Each row of a before or after table is a point. The points were changed in one or more steps. Then noise was added and the rows were shuffled. The steps act on columns, c1 being the first. Name the steps. A step turns or swaps two columns, mirrors them in a line or flattens them onto one, adds a multiple of one to another, or multiplies or shifts one. Angles are multiples of 10 degrees, from the lower column toward the higher: turns from -170 to 170, lines from 10 to 170 but not 90. Use the fewest steps. Two steps may share a column if one is a turn and the other turns, adds or multiplies; they go together, in the order done. Otherwise the lowest column goes first.
(in the rows, 128 means zero)

Before (11 x 2):
[[122 131]
 [142 142]
 [ 88  84]
 [136 132]
 [ 95 135]
 [126 127]
 [159 143]
 [ 61  83]
 [163  92]
 [165 177]
 [ 63 124]]
After:
[[193 110]
 [130 127]
 [159 130]
 [ 98 135]
 [192 126]
 [133 129]
 [ 91 147]
 [ 94 114]
 [114 134]
 [168 113]
 [120 130]]
Steps: multiply c1 by -1; multiply c2 by 0.4

Before, 9 rows:
[[142 117  75]
 [156 135 107]
 [ 83  84 123]
 [144 125  84]
 [ 98 132 133]
 [154 113 122]
 [ 90 107 113]
 [ 85 125 131]
 [ 99 130 138]]
After (9 x 3):
[[167 115 122]
 [ 63 123 127]
 [154 137  76]
 [177 139 108]
 [156 143  85]
 [ 85 127 134]
 [ 86 133 134]
 [ 66 112 107]
 [ 55  90 108]]
Steps: multiply c1 by 1.6; turn c2 and c3 by 20 degrees

Before, 8 rows:
[[ 96 166 128  86 159 115]
 [120 155 140 137 144 165]
 [ 88 141 112 115 165 169]
 [152 147 140 129 198 166]
 [149 123  83 161  74 122]
 [ 83 167 139 126 114 127]
 [140  67 131 173 105 107]
 [137 154 147  77 172 203]]
After:
[[132 107 118 174  66 119]
 [112 108 137 115 161 137]
 [131 112 174  78 175 169]
 [114 131 122  87 177 122]
 [136 165  98 161  89 103]
 [125 133 154 136 158 149]
 [110 165 134 127 150 134]
 [137  85 155 129 186 150]]
Steps: multiply c1 by 0.4; turn c2 and c5 by 50 degrees; flatten c3 and c6 onto the line at 40 degrees

Before:
[[148 114 149 133 163 165 103 104]
 [145 168 124 111 114 120 161  83]
 [112 172 149 106 118  92 123 147]
 [124 155 111 140 137 142 108  62]
 [154 133 155 153 144 117  95  83]
 [142  94 145 136 179 140  99 120]
 [105 197 106  87 109  83 138 121]
 [114 122 155  96 106  88 128 141]
 [129 169 131 103 165 106 142  55]
 [147 138 175 131 174 149 101 113]
 [ 78 111 187  96 115 107 105 153]
 [124 164 119 119 134  84 140  98]
 [ 75 147 168 128 108  92 150 162]
 [ 85 147 145 112 119  82 147 159]]
After:
[[114 120 114  96 106  79 136 117]
 [104 207  77  89 108 115  50 135]
 [127 179 115 105 166 112  85 202]
 [125 142 129 142 139 149  82 191]
 [149 119 173 132 178 108  98 145]
 [ 77  95 150  94 113  69 134 103]
 [ 84 158 102 113 119  87 116  96]
 [148  92 168 133 163 138 131 154]
 [155 107 136 155 146 101 102 173]
 [142 193 120 111 115 125 103 177]
 [142  69 148 137 179 121 153 139]
 [129 174  90 122 134 107  96 159]
 [ 74 168 125 129 108  71 120  94]
 [111 169 113 106 120  89  70 107]]
Steps: multiply c2 by 1.6; turn c2 and c7 by -50 degrees; turn c3 and c6 by -50 degrees; multiply c8 by -1

Before (14 x 11):
[[161 126 125 147 120 126 110 144 148 115  52]
 [140 146 148 132 146 129 140 116 207 165  71]
 [105  68 170 170 137 109 136 175 140 176 126]
 [120  78 121 159 133 112 113 183 157 159 180]
 [144 160 125 135 129 137 150 107 118  87  83]
 [160 120  84  70 127 116 115 135 113 137  81]
 [124 130  83 128 109 158 106 129 113 143  86]
 [146 180 114  91 117 138  86 139 141 117  69]
 [106 113 139 121 138 143 104 111 157 146 106]
 [191 122 156 162 133 116  81  77 173 126  98]
 [149  46 177 144 104 142 117 182 138 157 171]
 [144 142 139 124 142 113 104 147  96 134  85]
 [166 136 156 177 179 172 125 108 180 166 109]
 [131 175 117 129  97 121 143 126 111 161  80]]
After, 14 rows:
[[108 142 145 120 136 143 104 141 107 101  87]
 [164 124 150 164 154 131  82 199 154 165 100]
 [ 85  68 158 189 164 137 134  99  94 164 126]
 [108 128 123 146 129 131 112 156 150 140  52]
 [131 177  94 114 135 131 143 132  91 131  78]
 [137 147 154 128 136 124 143 142 135 219  73]
 [ 72  81 128 172 125 146 113 109 115 170 177]
 [116 119 103  72  96 155 115 157 113 118  79]
 [142 132 186 175 113  88 123 168 124 195 111]
 [113 183 113  75 118 119  84 143 144 133  68]
 [149 112 141 127 125 114 104 106 129 164 110]
 [146 159 128 128 122 120 151 145 163  98  83]
 [131 130  90 125  94 110 107 125 107 123  84]
 [ 71  46 131 170 177  94 116 139 110 151 168]]
Steps: turn c1 and c8 by 100 degrees; add -0.3 times c2 to c4; turn c3 and c5 by -60 degrees; turn c5 and c6 by 160 degrees; turn c9 and c10 by 60 degrees

Before:
[[170 130 103 108 143 163 166 163 143  95 149 163]
 [ 89  95 105  87 142 173  98 152 153  86 131  90]
 [182  98 104  80  78 179  75 113 171 176  84 122]
 [108 119 119 108 109 137 112 110 145 107 171 151]
 [192 146 162 154 164 164 172 118  80 174 117 113]
 [133 187 136 146 166 110 116  96 132 151  93  96]
 [139 185 107 142  91 113 145 124 147  87 118 112]
 [132 162 136  71 137 152  90 122  73  90 136 125]
 [119 143 137  97  97 105 142 153 123 117 147 162]
 [183  93 183  80 158 143  79 140 142  87 133 113]
 [125  90  92 148 107 106  98 167  75 179 168 167]]
After:
[[111 134 123 127 156 136 151 164 101 124 104 151]
 [194 132  74 136  96  81 105 115 137 108 115 142]
 [160 153 154 132 110 172  99 163 131 107 112 162]
 [105 181 149 142 139 145 147 111  89  88 139 122]
 [120  75 150 138 101 106  77  93 125 103 129 153]
 [167 188  91 116 140 175 100 113 186 162 135 118]
 [188 142 150 105 129  85  70 123  62 184 174 114]
 [107 154 122 136 166  92  95 124 171 113 119 121]
 [ 91 175 115 122 101 112 143  96 157 147 159  99]
 [146  99 172 113 183  95 145 165 146 164  95 169]
 [116 106 147 131 127 117 115 147 103 117  87 109]]
Steps: turn c1 and c2 by 40 degrees; turn c3 and c11 by -170 degrees; flatten c4 and c10 onto the line at 110 degrees; turn c5 and c9 by 130 degrees; turn c6 and c7 by -80 degrees; swap c8 and c12

Before:
[[119 128 125  99 129 100  71 150 146 119 175 151  86 104  90 103 174 148]
 [142 151 128 118 101 136  93 196 134 172 165 115 147  87 124 112 113 113]
 [189 188 139  95  81  72 119  80 124 104 202 140 151 172 141 107 122 164]
 [165  95 163  96 131 133 111 126 198 144 162 126 111 125  93 137  91 143]
 [148 165 123  91 108 153 145 106 197 132 133 125  97 112 116 151 106 148]
 [108 119 118  94 111 138 153  86 164 155  75 168 111 203 103 136 108 173]
 [114 132 103 168 102 144 116 126  88 131 153 117 108 161  82 122 134 157]
 [ 50 129 128  66 122  45 113  97 120 104 159  88 154 135 110 132  79 143]
 [135 117  64  60  98  97 133 121 181  97  99 166 125 128 104 120  68 142]
 [124 139 134 114 109 103  89 157 110  99 134 168 130 115 125 144 128 158]
 [128 169 140 106 165 177 137 170 153 129 171 155 155 157 174  96 110 163]
 [126 171 137 119 180 147  86 144 137 129 142  85 113 111  86  90 111 114]
 [102 158 104  93  65 116  47 125 133  87 153 136 126 171 151 133 156  96]
 [108 147 118 129 127  90  98  88 140 127 152 187 126  89 145 134 157  90]]
After:
[[158 127 118  97  98 100  71 148 142 133 151  91  61  90 156 101  91 148]
 [190 165 100  90 127 155 143 105 192 144 135 126  95 113 139 152 158 142]
 [165 170 134 118 179 148  86 143 139 119 140 151 132 110 182  89 108 118]
 [165 138 139 114 114 103  89 159 114 125 136  89 105 115 116 145 139 169]
 [ 90 129 130  66 154  44 113  98 119 118 133 158 177 118 157 133 168 156]
 [167 169 131 103 169 176 136 170 154 153 125 118 149 133  76  97 119 153]
 [156 131 117 168 103 143 114 125  83 148 118 124 102 142 177 123 141 148]
 [148 147 115 128 109  89  99  87 137 103 151  77  92  88  91 136 106 100]
 [229 190 140  95  95  73 118  76 128 133 130 122 146 129 112 104 162 171]
 [182 152 126 118 118 136  93 195 134 152 154 139 155  81 139 112 155  89]
 [141 158 105  92  63 115  46 124 125  77 115 129 126 149 106 134 146 129]
 [149 119 107  95 130 139 152  86 159 177  83  83  78 209 139 137 155 146]
 [172 118  48  59 144  97 134 123 155 113 121  84  93 139 138 118 192 159]
 [203  95 137  96 154 133 113 126 204 149 138 119 105 112 161 137 154 129]]
Steps: shift c1 by 40; turn c3 and c9 by 20 degrees; mirror c5 and c17 in the line at 160 degrees; turn c10 and c18 by -40 degrees; flatten c11 and c14 onto the line at 120 degrees; turn c12 and c15 by -160 degrees; add 0.7 times c12 to c13
